Each row of a before or after table is a point. One or more steps were done to the points. Then noise was added and the rows were shuffled. The steps act on columns, c1 being the first. Name the steps. A step turns or swaps two columns, mirrors them in a line or flattens them onto one, adds a multiple of one to another, or multiplies or shifts one. Angles are multiples of 10 degrees, from the lower column toward the higher: turns from -170 to 170, lines from 10 to 170 but not 90. Use the fewest steps. Two steps may share a column if one is a turn and the other turns, adds or multiplies; they go together, in the order done. Otherwise the lowest column goes first.

Before (12 x 2)
[[ 88 -32]
 [ -6 -31]
 [ 54 -50]
 [-30   7]
 [ 77 -27]
 [-55 -13]
 [  6   7]
 [-11   0]
 [ 21  39]
 [ 71 -54]
 [-23 -35]
 [-64  19]]
After (12 x 2)
[[-36 -22]
 [-55  73]
 [-12 -53]
 [ 36  22]
 [-54  57]
 [  6 -29]
 [-31  -5]
 [  6   3]
 [  1 -13]
 [-25  77]
 [ 16 -64]
 [-29  88]]
Steps: swap c1 and c2

Before (10 x 4)
[[  0 -55   3  17]
 [ 20  33  52 -59]
 [ 76 -76  -2  -4]
 [  6 -68 -58  -6]
 [ 38  14  16 -65]
 [-52   6  27  85]
 [ -5  -9  43 -65]
 [ -2 -46  16 -16]
 [-14 -46  12 -35]
 [  9 -72  79  25]]
After (10 x 4)
[[-35  -1   0  -9]
 [-52   4  39 -39]
 [ 30  12  67  13]
 [ 30   6  25  93]
 [ 15  -4  -5   8]
 [  5 -12 -72  -7]
 [-29  10  55 -53]
 [ 45  -4 -11 -66]
 [-21   2  19 -79]
 [-12  -3   3  -7]]
Steps: turn c1 and c4 by -50 degrees; flatten c2 and c3 onto the line at 80 degrees

Before (8 x 6)
[[ 51   6 -27  53 -17 -39]
 [ 61 -95 -11  37 -38 -80]
 [ 23   7  39  15  19 -26]
 [  5  46  54 -58  -5  18]
 [-11   4  -1 -48  43  43]
 [ 40   1  23 -66 -30  -1]
 [-45  23 -26 -50  49 -27]
 [-42  21  35 -51 -24  36]]
After (8 x 6)
[[ 58  72 -42 -22  61 -27]
 [ 27 -22 -27  -9 -29  -9]
 [ 49  17  25  -3  12   2]
 [-41  20  -9  -6 -42  -5]
 [  5 -11 -14 -14 -64 -13]
 [-13 -36  -5   4  11   5]
 [ 38  27 -12 -30 -20 -35]
 [-46 -56  19 -34  16 -42]]
Steps: turn c2 and c5 by 110 degrees; turn c3 and c5 by -140 degrees; flatten c4 and c6 onto the line at 50 degrees
